Rows are points. To make a cloud, some directions were put in groups of two or more. Within a group, all points are equally far from the middle, so they leave a hole (a ring in 2 directions, a hollow ball in 3). The other directions are filled evenly. Then the cloud was stretched, turned, moved and blurred a little. Count the holes, and give their numbers of directions, smallest first.

Cloud:
[[ 19  27  12]
 [  2 -34  -9]
 [ 15  42  -3]
 [ 12  26 -51]
 [ -9  55   7]
 [-15 -10  40]
 [-24  40   1]
 [  5   7  54]
 [ 22  23   5]
 [-27  21 -48]
 [  2 -24 -25]
 [ 31 -45  15]
 [-31  32 -43]
 [ 11  -4  64]
 [-26  29 -63]
 [-16  45  12]
 [ 14 -13 -29]
 [ -9  50  11]
 [  7 -45  -3]
 [ 15   4  54]]
Holes: 1 (2)

Cloud, 29 rows:
[[-48 -39 -52  34]
 [ 13   1 -54  -7]
 [  7  22  36  16]
 [  9  39  -7  12]
 [-15  35   2  -9]
 [  9  19  37 -14]
 [ 32  26 -12 -17]
 [ 25 -55  14  20]
 [-18 -40  22 -16]
 [-40   0 -25 -26]
 [ -9  -5 -50  60]
 [-16   2  -5  37]
 [-12 -17  -8   9]
 [  0   6 -42 -43]
 [  6  43 -49  27]
 [ 18 -21 -12 -61]
 [  6   3 -62  25]
 [-72 -14 -25   4]
 [  1  -8 -12  47]
 [ 11  50  25 -22]
 [ 39  26 -48   1]
 [-10   2   8  38]
 [ -3 -14  37 -13]
 [ 27 -53 -41 -27]
 [-15 -35 -51 -24]
 [-20 -30 -11 -39]
 [-21 -39 -58  23]
 [ 33 -31 -18 -19]
 [-25  31   7  22]]
Holes: 0

Cloud:
[[-34 -49  -3  35]
 [ 32  18  28   7]
 [ 42  15 -43  -9]
 [-47   1  13 -22]
 [ 11  13  31 -36]
 [ 11   6  43  32]
 [ 12  12  26 -46]
 [-34 -40  44  40]
 [-23 -12 -20  44]
 [ 34 -15 -17 -16]
 [  1 -10  52  37]
 [-24 -15 -44 -13]
 [-59 -20 -23 -38]
 [ 16 -50 -16   7]
 [ 42 -17 -25  20]
 [ 19 -15 -22 -52]
 [ -5  20  30 -17]
 [ 36  34  24  28]
 [-24 -24 -36   5]
 [-37 -11  26   9]
 [-28 -71  -6  18]
 [ 37   3 -46  12]
 [-41   0  -5   4]
 [-18   6  37 -14]
 [ 26  -1  51  67]
 [ 41   4  25   3]]
Holes: 1 (2)

Cloud (55 x 6):
[[ 35  12   1  54 -30  28]
 [-31   8  43  45 -14  58]
 [-19 -35  19 -39  -4  31]
 [ 23 -49  49 -19   6 -10]
 [ 26  29   8  54   9  -4]
 [-58 -40 -10  29  -3  35]
 [-33   9  38   0 -22  69]
 [-20  38  -4  34 -13  67]
 [-35 -21 -47  20  -2  34]
 [  9 -34 -10  24  -2  57]
 [ 12  13  26 -20 -36  51]
 [ 17  23   6 -38 -20  37]
 [  2 -19 -41  35  -5 -19]
 [-27 -17 -28   5  27   0]
 [-52  -7 -18  23  -8  73]
 [-36 -47   6  53  -7  47]
 [-17   3 -22 -14  47  31]
 [ 37  15  -2   2 -53  26]
 [-10   3  31 -20 -34  62]
 [ 20 -44  38  10 -41 -24]
 [ 51 -11  51   3 -16   0]
 [-16  26  30  17 -53   1]
 [ -9 -46 -13  31 -10  58]
 [  2  10   1 -44 -16  41]
 [-35  36  -8  31 -45  16]
 [-26 -44  11  57  -5  42]
 [ 10 -43 -12 -39 -14 -19]
 [  3 -41  49  10 -47 -15]
 [ 28 -56   2  22  27  11]
 [ 37  -2  12  51 -36  28]
 [ 47 -27  51 -11   6  10]
 [ -2 -42  32 -38  17   7]
 [ 37 -10 -59  -9  15  -2]
 [ -6  37 -36  26  -5  11]
 [ 36 -28 -25 -50  16   7]
 [ 16  11 -44  30   5 -18]
 [ 19 -45  43 -24   4  17]
 [ 52 -26 -21  -3  -8 -47]
 [ 31  25  -4  57 -11  12]
 [ 29  39  45 -19  20  26]
 [ -7  26   5 -13 -51   2]
 [-37 -24  -2   8  27  38]
 [ 49 -11  -6  11  39  38]
 [ -5  44 -11 -24  18  33]
 [-30 -16  -5 -19  14 -10]
 [-16   9  -6 -22 -52   0]
 [-39 -24  -1 -17  12   5]
 [-11 -56  44 -14 -19  10]
 [  4 -16 -35  49 -35 -13]
 [ -7  15 -37  -3  30 -11]
 [-46 -20   7  19 -20 -11]
 [ 41  15 -45   4   6  31]
 [ 42 -34 -17 -13  31  31]
 [-32 -26  12 -22  25  15]
 [ 35 -56  28   0   3  12]]
Holes: 2 (2, 3)

Cloud, 46 rows:
[[ 48  -2  27  27 -55 -23]
 [ 38 -21 -18  16  48   4]
 [  7 -24  24  25  11 -22]
 [ 20   0 -41 -56  -3 -21]
 [-37 -29 -12  12  42 -10]
 [-34  -7 -18  37  31  24]
 [  5  40 -47 -17  24  -8]
 [-16 -20  13 -16 -57   5]
 [-34  30  -5 -30  29 -32]
 [ 43  35   8  10 -72  -9]
 [  1 -43 -52 -39  10   1]
 [ -5  45 -17 -23  30 -31]
 [-13 -16 -22  27   6  36]
 [ 23 -36  12  13  25  -6]
 [  7  27 -67 -41  -3   5]
 [  3 -19 -30  30 -10 -30]
 [-16  37 -59 -33 -20 -10]
 [-23 -23   2 -14 -44  27]
 [ 63 -21  -9  12   2 -20]
 [-28 -12  46  29 -13   3]
 [ -5  26 -12 -47  -5  51]
 [ 62  15  -6   3  -5 -32]
 [ 12  30   9 -43  27   7]
 [ 17  46 -19 -23 -66   5]
 [ 37 -34   9  14  11 -11]
 [-25 -31 -57 -38  25  27]
 [ -5  54  18 -18   0 -34]
 [ 27  27 -67 -33  -8   5]
 [ -8  42 -48 -28  -5  24]
 [ 28  32   2 -41 -26 -16]
 [ 19 -40  18   3  -3  -6]
 [ 17  45  20 -25  40  10]
 [ 45  13 -51  -4  12  -3]
 [ 26 -59 -44 -37  12   5]
 [ 31  31 -42   2 -31 -55]
 [ 32  32  26  18  18 -21]
 [ 19  11 -71 -57  10   9]
 [-57  24  30 -21   2  13]
 [-47 -29 -37   4   0  -3]
 [ 17  22 -14  26 -54   6]
 [ 10 -19  30  26 -46   3]
 [ 25 -58 -29 -15  26   6]
 [  7 -40 -32   6  -8  51]
 [-23 -21  30  24  39 -13]
 [-11 -13  46  31  -3   2]
 [-77  14 -10 -21  22  49]]
Holes: 2 (2, 2)

Cloud, 87 rows:
[[ 24  19  18 -19 -37 -28 -51  11]
 [-19 -44  -3  26  -7 -25   1 -34]
 [-50  35 -21 -12  11   8  -1  83]
 [-22   6 -26  -8 -20  13  53  13]
 [ -3  -8  43 -19   8 -22  18   0]
 [-29  28 -12 -48 -14  -6 -12  27]
 [-26  45  72  45   5  41 -25  17]
 [ 22 -50   0 -25 -36  10  10  23]
 [  0   8   1  -3 -22  20  -7  32]
 [-38  15  20  54  12  26 -34  23]
 [ 13 -47 -10  -8 -17  16 -20  11]
 [  4 -17 -15  -7  -9  -2   1 -65]
 [-33   2 -58   7  36  21  20  26]
 [ 38  15  11 -49 -13  11 -35  24]
 [ 22   1  17 -16 -89 -46  21  15]
 [  2  25 -34   6  -2 -33  29  -9]
 [ 31 -33  51  18  12  -1  16 -24]
 [-13  17  41 -35 -14   9   6 -55]
 [  3  -5 -25   3 -17 -60   6   6]
 [-11   6   6  23 -37   1   3 -25]
 [ 17 -34   7  27  46  12  48 -13]
 [-59 -10   0 -63 -10   4  28 -26]
 [ 36  49  31 -10 -12  19 -49   2]
 [ -7  36  40  12 -45 -20 -43  30]
 [-17  11 -20 -30  50 -53  17 -15]
 [-28 -13 -23 -30   7  14  -6  44]
 [ 57 -26 -12 -45  -6  24   3  19]
 [-15 -31  22 -37 -32  -3   4   4]
 [-13  18   6 -33 -10  14  -1  -7]
 [ -7 -66   0   3  22 -17  -4 -25]
 [  9  -6  14 -18  29  27  24  43]
 [ 67  14  57   6 -55 -25 -24   3]
 [ -7 -29 -38 -15   6 -18   5  67]
 [ 23 -14 -27  16 -48 -21  24  -3]
 [ 83  30  65 -14   2  35  -7  14]
 [ 41  23  42  -1  42   4 -23  27]
 [  6  36  38 -38 -57  -4  -1 -10]
 [-23   1 -10   0  47 -13  -2   5]
 [ 33   7  26 -52 -33 -16 -33  43]
 [ 56 -35  29 -61 -85 -24  -6   5]
 [ -5  13  24   9  49  55 -10 -18]
 [ 37 -24   6  38  12  17  57 -31]
 [-13 -28   5  -5  21 -27  63  37]
 [ 71 -16  21 -25 -45   1   8  19]
 [-29 -22 -50  11  41 -52  21  10]
 [ 34  10  18  53  33   8 -30  43]
 [ 49 -12  35  64  44 -27  27  22]
 [  3   6   2 -18  -7 -47 -28  38]
 [-41  -2  -4 -55   4 -13 -17  21]
 [ 15  33  13 -23  43  -2 -32   6]
 [-15 -16 -15 -35  12 -31  54  35]
 [ 48  13  58  17 -50  -5  -4 -25]
 [-25  -7 -12  34  64  32  -4 -13]
 [ 31   7  19 -16 -45  -7  18 -10]
 [ 50 -40   7 -40 -35  63   4  -9]
 [-32  32  13  19   0  -4 -17  24]
 [  8  41  -2  -7 -67  -9 -20  13]
 [-36  -9 -48 -26  56 -23  48  15]
 [ 10   7  36   2   0 -33 -52  13]
 [ 18 -11  -4 -38 -46  -2  -7  20]
 [-23  29  14  34 -12  30   9   4]
 [-14 -18 -52 -26  34 -22 -21  52]
 [ 22 -45 -28 -51  -1 -34 -18 -11]
 [ 33   0  28  12  15  12  -9 -26]
 [  9 -47  19  -4  14   8  38   7]
 [  0 -14 -19 -47   3 -10  36  -7]
 [-52  27   4 -14  26   4  11  12]
 [ 20 -12 -10 -39  -6  13 -12 -54]
 [-42   8 -44 -56  13 -19  14   2]
 [ 11 -69 -36  -8  43 -18  39  20]
 [  2  -4  11  -9  -9 -10 -16 -31]
 [ 39 -31 -24 -52 -13  -6  -4  -1]
 [-25  61  15  30 -39   9  14 -36]
 [ 17   6  66   3   9  21  10  43]
 [ 12  -3  27 -27 -49 -48 -27 -41]
 [ 36  49  29 -39 -25   3 -39  10]
 [ -2  20 -42 -43 -17  32 -13  30]
 [ 10   4   1 -37   8 -21  16 -53]
 [-12 -23   1  24 -28  33  -2   0]
 [ 31  49  45  58 -15  44 -13 -20]
 [ -9  -8  35   9  -9   1 -30  57]
 [ 59 -49  43 -17  15   7 -24  40]
 [ 11  26  10   6 -36 -10 -53  52]
 [ 12  41  50  24 -82 -39 -11 -10]
 [ 27  21  94 -11 -34 -11   6 -29]
 [-24  -6 -26  11 -29  -2  33 -41]
 [-12 -45   6 -38  36  -9  42  -2]]
Holes: 0

Cloud (75 x 8):
[[ 51  33   0  29 -16  -4 -49 -15]
 [ 35  59 -29   6   1 -34   3  30]
 [ 22 -11 -28 -37 -24 -10 -16  55]
 [ 28 -34  17   0  23   8 -14 -43]
 [-57 -18 -18 -17 -13  -8 -50   8]
 [ -3  -8  43 -59   6 -20  55   1]
 [-23  27 -43  -8 -50  12  23 -17]
 [-54  49 -14  -9  10  14   6 -45]
 [ 36 -55 -25  -9 -44 -53 -17  18]
 [-76  11   7 -11 -12  -1  44 -20]
 [ 10 -15   2  29  -9 -33  17 -45]
 [  4  16 -43 -31   9 -28  -6  52]
 [  0  43  18 -33 -47  14  25 -48]
 [  6   5  -7  34 -32 -51   7  26]
 [ 30  34  -3 -26  28   2   0 -71]
 [-26  31  28 -37 -23 -43  18 -31]
 [ 48  12  29 -19 -32 -15  20 -22]
 [ -5   7  28   9  43  26  -6 -49]
 [  8 -37   5 -26 -49  15  -3   9]
 [ 11  30  39  11 -23 -16  25 -37]
 [-25  32 -21  -5  34  -3 -42 -35]
 [-14  79   4 -64   7 -26  -2 -13]
 [ 49  -6 -19 -50 -42  10 -24 -22]
 [-22 -37  28 -40   5   0 -51 -19]
 [ 43 -24  -7  15 -36 -21 -12  48]
 [  1 -16  -8 -51 -21 -50  34   8]
 [-53  27  25 -27 -18  40 -10  21]
 [  7  13  33 -22  10  25 -52 -31]
 [ 26  12 -20  21 -53  -1  -4   2]
 [-53  34  -9 -26   8 -27 -15  23]
 [  0  61  20 -21  58  28  10  18]
 [-85  12   8   0  30   9  44   9]
 [-32   0 -39  -9 -15 -32 -22  49]
 [ 48   3 -12 -30  31  -2   7  28]
 [ 15   9 -66   0  12  20  15 -12]
 [ 36  31 -24  -8  10  23 -34 -55]
 [-30 -19 -29 -33 -10 -30  -9  46]
 [ 47 -45 -16 -13 -59 -39 -48  25]
 [-50  14  18  13 -38  -2  13  25]
 [-25  22  56  35  17  -7 -34 -19]
 [ 11  37   5  33  41  17 -16  31]
 [-17  17   9 -29  35 -28  45  42]
 [-57 -18 -34  19  -9  -6 -36  19]
 [-21   6  -8  11  21  67 -13   8]
 [ 14 -38  -6  44  31   7   7   2]
 [ -8  33  -1   2 -15 -11 -53  47]
 [-22 -67  -5 -10 -29   1 -44 -18]
 [ 40  -3 -21  17  18 -16   5  45]
 [ 51   2  -8 -21  25  31 -29  -2]
 [ 33 -16 -43 -55   2  18   0   9]
 [ -2  -1  11 -26 -61  -2  25  -3]
 [-20 -13   5  44  34 -48 -18   6]
 [-31 -29 -11 -40  26 -11  27  -9]
 [-51 -60   8 -10   0 -22  -9  36]
 [-12 -24  -5  21   7 -70 -27 -20]
 [  7  24 -32  39  -9 -56   4  18]
 [-14  35 -49 -14 -38   9  23  20]
 [ 19  72  24 -26 -23   8   3 -26]
 [ 41   3  27  -8 -26   6 -17 -40]
 [ 10 -40 -36 -24 -36 -25  31  -6]
 [ 13   2  36 -31 -27 -46 -10 -17]
 [-13  -8 -30  31  13  44 -32   8]
 [ 56  15   1 -31 -26  18  31   6]
 [ 33   4 -58  10   4  13 -63  25]
 [ -9  21  40 -47 -12  10 -36  -8]
 [ 30 -31 -38  27   0 -16 -18  56]
 [-51  20  -8 -42 -34  -2   3  25]
 [ 23  62  12 -66  -3 -41   1   1]
 [-51 -35   3   2 -38 -14  -1  10]
 [-48   6  -3 -55  28  19 -19  -3]
 [ 43 -44 -16 -13  31 -10 -39  39]
 [  7  42  50   3 -13  31   5  31]
 [ 45   1  22  15  27   0 -25  58]
 [  0  25 -20 -83  13   1 -21  -2]
 [ 50  21  30  -4  -9 -33   9  20]]
Holes: 1 (6)
